Each row is a point. The points of each table are mixes of a few directions, plus a little noise. Count the directions of each table, and those that both share. Where both have some left over, give the other angles between the two spaces (their principal angles), to ten degrees, smallest first.

First:
[[ 1.0 -3.6  4.1]
 [-2.0  0.9 -4.4]
 [ 3.5  5.2  3.9]
 [ 0.1 -1.4  1.0]
 [-2.7 -1.0 -4.7]]
Second:
[[-0.2 -0.6 -0.1]
 [-2.4 -6.9 -0.5]
 [ 0.1  0.5  0.0]
 [ 2.4  7.2  0.5]]
Directions: first 2, second 1, shared 1

First, 9 rows:
[[-3.5 -0.9 -3.0  7.2  1.2 -0.4 -2.0 -1.3]
 [-3.1  2.2 -6.2 -0.5 -0.1 -4.4 -0.1 -2.0]
 [ 3.1 -1.2  6.4 -0.3 -0.9 -0.3  1.6 -0.4]
 [ 5.0 -1.4  7.5 -3.5 -2.2  0.0  2.3  0.2]
 [-2.1  5.0 -0.8 -5.3  4.7 -1.0  2.4  1.0]
 [-3.6  2.1 -4.5  1.1  2.5 -0.7 -0.7 -0.2]
 [-2.0  0.5  0.2  2.7  3.8  3.8 -0.9  1.8]
 [ 1.2 -4.1 -4.6  1.2 -4.8  4.4 -4.0  1.4]
 [ 4.8 -2.3  5.0 -2.5 -4.4 -1.1  1.4 -0.5]]
Second, 8 rows:
[[-5.7  0.2 -2.1  1.0 -1.8 -0.7  0.7 -2.6]
 [-3.0  3.9  0.5 -3.2  0.7 -2.1 -0.5  4.7]
 [ 3.7 -5.6 -1.6  2.6  0.8  2.8 -2.2 -1.6]
 [-4.9  3.5  2.2 -0.3  1.3 -2.9  4.0 -3.6]
 [-1.8  5.8  1.3 -2.6 -2.4 -2.1  1.2  3.3]
 [ 8.1 -6.0 -0.2  1.3  2.5  3.5 -3.3  1.1]
 [ 2.2 -6.6 -1.1  3.1  3.3  2.4 -1.1 -3.8]
 [ 1.5  4.8  1.4 -1.6 -4.2 -1.0  1.0  2.6]]
Directions: first 4, second 4, shared 1; angles 40, 50, 60

First (9 x 12):
[[-4.0  0.4 -3.1 -3.4  1.2 -0.9 -0.9  0.5  3.1 -1.3 -1.5 -0.4]
 [-0.1 -0.2 -2.0 -1.5  0.5  0.1  0.7  0.9  0.7 -0.4 -0.3  1.4]
 [ 0.1  0.3  6.0  4.5 -1.5 -0.1 -2.5 -2.7 -1.8  1.0  0.5 -5.0]
 [-5.5  1.0  5.5  2.2 -0.9 -1.3 -5.3 -3.7  1.6  0.0 -1.4 -8.5]
 [-7.0  1.3  4.8  1.2 -0.6 -1.6 -5.8 -3.6  2.5 -0.3 -1.9 -8.8]
 [ 4.9 -0.7 -2.6 -0.2  0.2  1.1  3.6  2.3 -2.0  0.4  1.5  5.4]
 [-1.2  0.2 -0.2 -0.6  0.2 -0.2 -0.6 -0.1  0.8 -0.3 -0.4 -0.5]
 [ 7.0 -1.0 -3.5 -0.3  0.2  1.5  5.1  3.0 -3.2  0.6  2.2  7.6]
 [ 6.1 -1.1 -5.1 -1.9  0.9  1.4  5.4  3.6 -2.1  0.1  1.7  8.7]]
Second (11 x 12):
[[  2.3  -0.6  -5.7  -3.5   1.2   0.6   3.7   3.2   0.3  -0.6   0.5   6.5]
 [  4.1  -1.2 -10.4  -6.4   2.2   1.0   6.7   5.8   0.6  -1.2   0.8  11.7]
 [ -4.0   1.1   9.8   5.9  -2.1  -1.0  -6.1  -5.4  -0.7   1.2  -0.6 -10.9]
 [  0.7  -0.3  -1.7  -1.0   0.3   0.2   0.9   0.9   0.1  -0.2   0.1   1.8]
 [ -0.3   0.1   0.9   0.4  -0.1  -0.2  -0.7  -0.5   0.0  -0.1  -0.1  -1.0]
 [  2.2  -0.7  -6.0  -3.5   1.3   0.5   3.7   3.3   0.3  -0.8   0.5   6.6]
 [ -1.2   0.4   3.1   2.0  -0.7  -0.3  -1.9  -1.6  -0.2   0.4  -0.2  -3.4]
 [ -0.8   0.1   2.0   1.2  -0.4  -0.2  -1.4  -1.1  -0.1   0.3  -0.1  -2.4]
 [  0.8  -0.2  -2.3  -1.3   0.5   0.3   1.3   1.1   0.3  -0.3   0.1   2.4]
 [ -2.5   0.8   6.4   3.9  -1.4  -0.8  -4.0  -3.6  -0.3   0.7  -0.5  -7.2]
 [ -1.4   0.4   3.9   2.3  -0.9  -0.4  -2.5  -2.1  -0.2   0.4  -0.3  -4.2]]
Directions: first 2, second 1, shared 1

First:
[[ 1.2  0.1  0.9 -0.5  0.3  0.1 -1.8 -0.7 -2.1 -1.6 -1.9  1.3  0.5  0.0
   1.0  0.2  1.8 -1.7  1.5 -0.5]
 [-4.4  0.1  0.0 -0.6 -4.3 -1.4 -1.8  0.0  1.4  4.0  5.4 -8.6 -2.5  3.3
  -1.3 -4.3 -6.0  0.2  2.3 -1.5]
 [-3.8 -0.5 -0.5  0.0 -2.4 -0.9  0.9 -0.2  2.7  1.9  3.9 -5.4 -2.1  1.0
  -1.6 -2.6 -4.6  0.9  0.1 -1.2]
 [ 1.3  3.7 -1.2 -0.2 -3.0 -0.1 -3.4  4.7 -1.6 12.3  5.7 -5.5  1.9  6.7
   0.8 -0.7 -2.7  2.8  1.6  5.0]
 [ 0.1 -1.8  1.1 -0.2  1.6  0.1  0.2 -2.7 -0.6 -7.0 -3.9  3.3 -0.6 -3.1
   0.3  0.4  2.4 -2.5  0.4 -2.8]
 [-0.3 -0.9 -1.2  1.1  2.0  0.4  4.6  0.2  3.1 -1.8 -0.5  2.8 -0.2 -2.9
  -1.2  1.7  0.2  2.1 -3.8  0.3]
 [ 2.3  0.7  0.2 -0.1  0.9  0.5 -1.0  0.6 -1.8  0.5 -1.5  2.3  1.5  0.4
   1.0  1.3  2.2 -0.3  0.3  1.2]
 [ 5.4  0.1  2.5 -1.0  2.9  1.0 -4.7 -2.0 -6.8 -6.3 -7.9  7.7  2.8 -1.3
   3.5  2.5  7.9 -4.9  3.3 -0.7]
 [-4.5 -0.3 -1.8  0.7 -2.4 -0.9  3.5  1.2  5.2  4.4  6.1 -6.2 -2.3  0.9
  -2.7 -2.2 -6.3  3.4 -2.2  0.1]
 [ 2.6 -1.3 -0.2  0.9  4.4  1.1  3.6 -1.1  0.5 -6.4 -5.3  8.3  1.1 -4.9
   0.3  3.7  4.9 -0.1 -3.4 -0.1]]
Second, 9 rows:
[[ -1.9  -2.1  -2.1  -2.5   0.8  -9.6  -0.5  -0.5   2.1   3.6  -5.0  -2.6
   -1.2   5.6   0.1  -0.1  -1.6  -1.1   2.6   1.0]
 [ -3.4  -1.3  -2.0  -3.3  -0.4  -9.5  -2.1   0.1   2.1   4.6  -4.5  -5.0
   -2.4   9.0   0.0  -1.2  -1.9  -1.5   4.0   1.6]
 [  4.6  -1.7   1.2   3.5   3.0   3.1   5.0  -1.5  -0.3  -4.9  -0.3   7.7
    3.7 -11.4   0.6   2.9   1.1   1.8  -4.6  -2.1]
 [  2.2   1.2   0.9   1.0  -0.5   2.8  -1.1   0.8  -2.2   1.4   2.4   0.5
    1.9  -1.5   0.9   0.0   0.2   0.6   0.0   0.4]
 [  3.5   1.6   1.0   1.2  -0.7   2.7  -1.7   1.1  -3.1   2.9   2.9   0.6
    2.9  -1.9   1.3   0.4   0.0   0.9   0.1   0.9]
 [  1.1   2.8   1.4   0.8  -2.1   5.9  -2.6   1.5  -2.7   1.4   4.7  -1.2
    0.8   0.2   0.4  -0.8   0.3   0.4   0.3   0.8]
 [ -3.5   1.3  -0.3  -1.5  -1.8   1.3  -2.2   0.6   0.5   0.2   1.1  -3.8
   -3.0   5.4  -0.9  -1.9  -0.1  -0.8   1.6   0.3]
 [ -2.8  -4.3  -0.7   1.1   4.3  -0.3   8.1  -3.6   5.8 -11.7  -5.0   6.4
   -2.6  -7.7  -2.6   1.9   1.5   0.0  -5.3  -3.9]
 [ -0.1   2.5   0.8  -0.1  -2.3   3.7  -3.0   1.5  -2.1   2.3   3.5  -2.5
   -0.1   2.6   0.3  -1.2   0.0  -0.1   1.3   1.0]]
Directions: first 3, second 3, shared 1; angles 50, 90

First, 9 rows:
[[  0.8  -7.9  10.1  -0.9 -11.7   4.7 -11.3   2.6   7.2  -5.6   3.7  -3.8
    3.2  -0.5  -1.0  -3.9   2.4   5.2  10.6   4.1  -0.4  -2.0   2.5   6.0
    2.6 -10.0   0.4  -1.2   5.5   2.4  -6.4  -6.1]
 [  0.7   1.0  -3.8   1.1   3.9   0.4   0.9  -4.3   1.1   3.6  -0.1   2.4
    0.0  -1.1  -0.9   1.7  -1.1   0.8  -2.3  -4.0  -0.4   1.1   0.6  -0.5
    3.9   0.2  -0.1   1.8   0.1  -0.6   1.9  -1.7]
 [  1.3   3.7  -3.9   0.6   4.5  -1.7   4.6  -2.4  -0.9   1.3  -0.2   1.0
   -0.5   0.2   0.2   1.6  -0.6  -1.3  -2.6  -1.1   0.0   0.4  -0.6  -2.2
    1.0   2.8   0.5   1.0  -0.8   0.1   2.3   0.8]
 [ -4.1  -1.6   0.5  -3.0  -4.7  -2.2  -1.5   2.8   0.7   1.7  -0.2   0.0
    0.6  -2.1  -4.1  -2.4  -2.1   0.4   3.4   0.9  -1.9   0.4   5.6   7.4
   -6.9  -5.4   4.6   0.3   0.9  -6.0  -3.0   7.1]
 [ -2.7  -3.1   1.8   1.4   1.6   2.8  -2.2   3.7  -6.0   1.1  -3.6   1.2
   -2.1   1.2   4.0   1.0   1.4  -1.4  -6.0  -2.1   2.2   1.0  -4.7  -5.5
   -0.6   5.6  -5.7  -1.9  -3.9   0.9   1.2  -1.7]
 [  1.1   3.7  -5.2   0.4   0.3  -2.4   3.8  -0.8   2.4  -3.3   4.2   0.3
    3.6  -5.3   3.0   0.6  -0.2  -2.6   4.1   0.7  -2.2  -1.6  -3.3   0.2
    4.1   2.4  -1.6   2.5  -4.3   3.3  -1.1  -4.2]
 [  2.1   2.1  -2.7  -2.8   3.8  -0.4   3.8   1.0   0.3  -2.7  -2.4   0.0
   -2.8   0.3  -0.2   0.0  -2.2  -0.7  -4.5  -1.3  -0.4   2.1  -1.1  -1.0
   -3.8   0.8   1.1  -1.0  -0.8  -0.3   5.0   3.1]
 [  0.7   3.8  -3.1   1.5   4.8  -2.2   4.6  -3.3  -2.3   3.5  -0.8   1.1
   -1.0   1.9  -0.8   2.0  -0.3  -1.1  -3.1  -0.8   0.6   0.2   0.5  -2.4
    0.5   3.1   1.1   0.8   0.2  -0.9   1.9   2.2]
 [ -0.1  -1.8   6.2   2.1  -2.3   0.9  -2.6   0.9  -2.7   0.4  -0.5  -2.2
   -0.9   5.5  -0.2  -0.4   3.0   0.9   0.7   3.6   2.6  -1.4   0.4  -2.3
   -0.5   0.4  -0.1  -2.0   3.1   0.8  -2.1   0.4]]
Second, 9 rows:
[[ -1.3  -2.2   6.0  -0.8  -3.8   0.4  -2.0   4.0  -2.8  -1.8  -1.9  -2.7
   -1.9   4.1  -0.4  -1.7   1.5   0.1   0.1   3.8   1.7  -0.3   0.4  -0.4
   -5.6  -0.3   0.5  -3.0   1.7  -0.6  -1.5   3.8]
 [ -4.7  -6.0   1.1  -0.1  -4.0   3.6  -6.3   5.3  -1.0  -0.7  -0.2   1.8
    1.8  -5.4   4.4  -1.1   0.5  -0.5   0.7  -2.8  -0.7   0.2  -4.0   0.6
    1.3   1.0  -6.3   0.1  -5.8   0.9  -2.8  -5.2]
 [  2.2   4.6  -2.1   3.0   3.1  -3.0   3.8  -5.2   0.5   2.9   2.4   0.1
    1.4   2.5  -2.1   1.8   0.8  -0.1   1.5   1.4   0.2  -1.9   2.3  -0.8
    3.8   0.5   3.1   1.9   2.9   0.1  -0.2   0.3]
 [ -2.7  -2.6   1.6  -2.2  -7.2   0.8  -2.1  -1.8  -2.0   2.1  -0.7  -1.2
   -0.7  -2.9   1.1  -0.7  -0.5  -0.1   2.4   1.8   0.0   2.3  -1.2   1.7
   -3.2   2.2  -4.4  -1.6  -1.3  -0.3  -6.2  -1.2]
 [  2.1   5.0  -4.6   2.4   6.7  -3.1   4.8  -2.5   1.3   1.3   1.8   1.6
    1.4   1.1  -1.7   1.7  -0.2  -0.8  -0.9  -1.3  -0.7  -1.9   2.0  -0.8
    3.6  -0.4   4.2   2.9   1.0  -0.7   3.6   1.6]
 [  4.5   3.7  -3.9   3.0   7.8  -1.6   2.0  -2.3   7.0  -0.8   3.8   2.2
    3.4   1.1  -4.0   1.0  -0.3   2.2   1.4  -3.0  -1.7  -3.3   4.8   1.9
    7.8  -7.0   7.9   4.5   4.1  -0.6   5.7  -0.4]
 [  5.2   0.5   4.9  -2.3  -0.5   2.1   1.3  -3.4  -0.7  -2.7  -3.3  -4.0
   -5.6   6.4  -0.5   0.1   0.5   1.8  -3.6   3.4   2.9   2.9  -1.3  -4.1
   -3.3   1.8  -0.7  -4.7   5.1   2.9   2.2   0.6]
 [  1.3   1.5   1.5   2.2   4.1  -0.5   1.4   2.5  -1.9  -1.7  -0.5  -0.4
   -0.5   4.8   0.2   0.4   2.0  -0.7  -2.6   0.9   1.5  -2.1  -0.3  -3.6
    0.5   0.8   1.9  -0.5   1.0   0.8   3.4   1.9]
 [ -6.8  -4.5  -4.6  -5.2  -6.1   1.3  -2.8   3.3  -0.6   1.2  -1.4   2.9
    0.7 -11.7   3.1  -1.6  -4.2  -1.8   0.8  -4.3  -3.2   3.9  -2.8   5.6
   -4.8   1.3  -6.1   0.6  -8.7  -2.8  -4.2  -1.1]]
Directions: first 6, second 6, shared 5; angles 90

First, 9 rows:
[[ -0.5   1.9   3.3  -6.9   0.4   2.8   2.6   2.2   0.8   2.0  -1.7   1.9
    1.4   0.7   1.1  -1.2   1.2  -0.2  -3.3  -4.3   0.8   3.1   7.0  -0.4
   -3.2  -0.3   2.9  -2.3  -0.1   0.5  -2.0  -1.1]
 [  0.4   1.7   1.1   0.5   0.2   0.6  -2.8  -2.2  -2.8   1.4  -0.7  -1.8
   -2.0   8.7   1.5   0.0   2.0   0.2   2.0   5.0  -0.5   2.2   1.1  -4.8
    0.8   3.9   4.2   3.5  -1.3  -1.8  -0.1   2.5]
 [  3.6   1.6  -0.5   2.3   6.2  -0.1   3.4  -1.2  -0.5  -2.9   2.1   3.2
   -3.0  -0.4  -0.7  -4.5   1.4  -0.5   4.8   6.8  -2.2   1.5  -5.9  -2.9
    1.9   1.9   4.9   2.1  -1.6  -3.8   2.4  -1.1]
 [ -1.1   0.5  -8.2   5.0  -1.3  -3.6  -0.5  -7.3  -0.9  -3.4   0.1   0.6
    0.8  -2.1   0.8   4.7  -1.8   0.1   4.5   3.6   0.2  -2.3  -4.6  -2.1
    5.3  -0.4  -1.4   1.7  -3.8   1.8  -2.5  -0.6]
 [  0.5  -3.3   4.6   0.8  -1.7  -0.6  -4.9   5.8   1.9   2.0  -3.5  -5.0
   -0.7   0.4  -4.0  -1.2   1.8   0.9  -3.4  -3.1   1.1  -2.0  -1.8   3.6
    0.0  -0.5  -1.3   0.3   5.3   1.3   5.8   1.2]
 [ -0.1  -3.2   5.5   2.3  -1.1   0.1  -1.7   6.4  -0.2   3.5   3.6  -4.0
   -1.5   2.7  -0.5  -2.4  -1.1   0.4  -4.2   1.1  -0.6   0.2   1.0   6.3
   -4.2  -0.7  -6.8   0.3   5.0  -1.5   3.4   3.9]
 [ -1.8  -0.8   0.1   1.2  -1.5  -0.4   1.3   0.3  -0.8   1.7   4.2  -0.4
    0.5   0.7   2.6   1.1  -2.8   0.1  -2.2   1.5  -0.2   0.8   2.9   4.2
   -3.2  -1.5  -7.0  -0.3   0.5  -0.1  -2.7   2.3]
 [  0.5   3.0  -1.9  -4.1   0.5   5.1  -0.8  -2.0  -2.5  -1.6  -2.1   5.3
    1.6  -0.5   0.7   0.5   2.7  -1.0   3.2  -6.9  -0.1  -0.8   0.9 -11.3
    0.0   2.6  10.6  -3.8  -3.7  -1.5  -1.5  -5.0]
 [ -1.7  -1.0  -4.5  -0.9  -1.3  -3.5   4.0  -1.8   5.0  -2.8  -2.2   1.0
    2.9 -10.4  -1.4   3.0  -2.9   0.5  -1.6  -3.5   1.6  -2.0  -0.7   7.2
    2.8  -5.4  -5.7  -2.1  -0.4   5.2  -2.5  -2.5]]
Second, 8 rows:
[[ 0.6  0.3 -3.8  3.3 -3.2  1.1 -5.1 -3.0 -2.6 -3.0  1.2 -1.6  0.3  1.6
   0.8  1.3  1.0 -0.5  1.9 -1.1  0.2 -2.7 -4.6 -5.6  2.3  3.9  0.1 -0.8
  -0.7 -1.9 -1.1 -0.6]
 [-5.1  1.8  0.6 -1.4  3.3  0.0  4.9  1.4  2.9  3.1 -4.6  7.5  0.2  5.4
  -0.2  1.3  0.0 -2.9  0.1  1.6 -0.2 -0.1  3.1  5.7 -2.6 -3.9  0.0 -7.0
   3.2 -4.4  4.7  0.2]
 [ 3.2 -0.8  1.1  0.3 -1.6  1.6 -3.8  0.7  1.2 -3.2 -0.6 -3.5  0.7 -1.5
  -1.7 -1.9  2.8 -0.6 -2.6 -5.5  1.3 -2.6 -3.8 -2.8  1.1  2.1  0.4 -0.7
  -0.6 -0.8 -0.9 -2.0]
 [ 1.4 -0.6 -2.1 -1.8 -3.8 -0.3 -3.1  0.1 -3.4 -2.7  2.8 -2.3 -1.3 -3.9
   0.1 -2.4  0.7  1.9  2.7  1.1 -0.2  1.6 -1.0 -2.4  3.1  5.0 -0.8  1.1
   2.6  1.2 -0.3  0.6]
 [-2.5  1.4  0.4  1.8 -0.8  2.0  0.4  2.1  0.5  0.4  0.2 -0.1 -2.2  3.0
   0.5 -1.9  0.7 -3.3 -2.3 -1.6 -0.2  1.7  1.5  3.8 -5.2 -1.9 -4.6 -3.2
   0.4 -5.4  0.8 -2.7]
 [-1.2 -0.9  2.5  0.2  8.4 -5.2 10.2 -2.5  0.9  8.8  1.6  3.4  2.1 -0.8
   2.3  6.5 -8.0  4.6  1.6  9.8 -2.5  3.9  8.2  4.2 -1.7 -9.0  3.8 11.0
  -6.4 10.8 -2.9  5.4]
 [ 2.0 -4.5  2.7 -1.2 -2.1 -1.2 -4.5  3.0 -1.0 -2.2  2.4 -1.3 -0.6 -5.0
  -2.9 -3.6  2.9 -0.9 -0.5 -6.6  0.9 -4.7 -1.5 -3.6  1.8  2.0 -0.5 -1.1
  -1.6 -0.9  0.8 -0.5]
 [ 1.6  3.4 -1.5 -1.1 -0.2  1.9  0.8 -1.5  1.5 -1.4 -2.8 -2.1  1.2  1.0
   1.0  0.7  0.0  1.6 -0.7  2.2  0.3  3.1 -1.6  1.0  1.2  1.8  1.7  0.6
   3.0  1.6 -1.1 -0.5]]
Directions: first 6, second 6, shared 1; angles 30, 40, 80, 80, 80
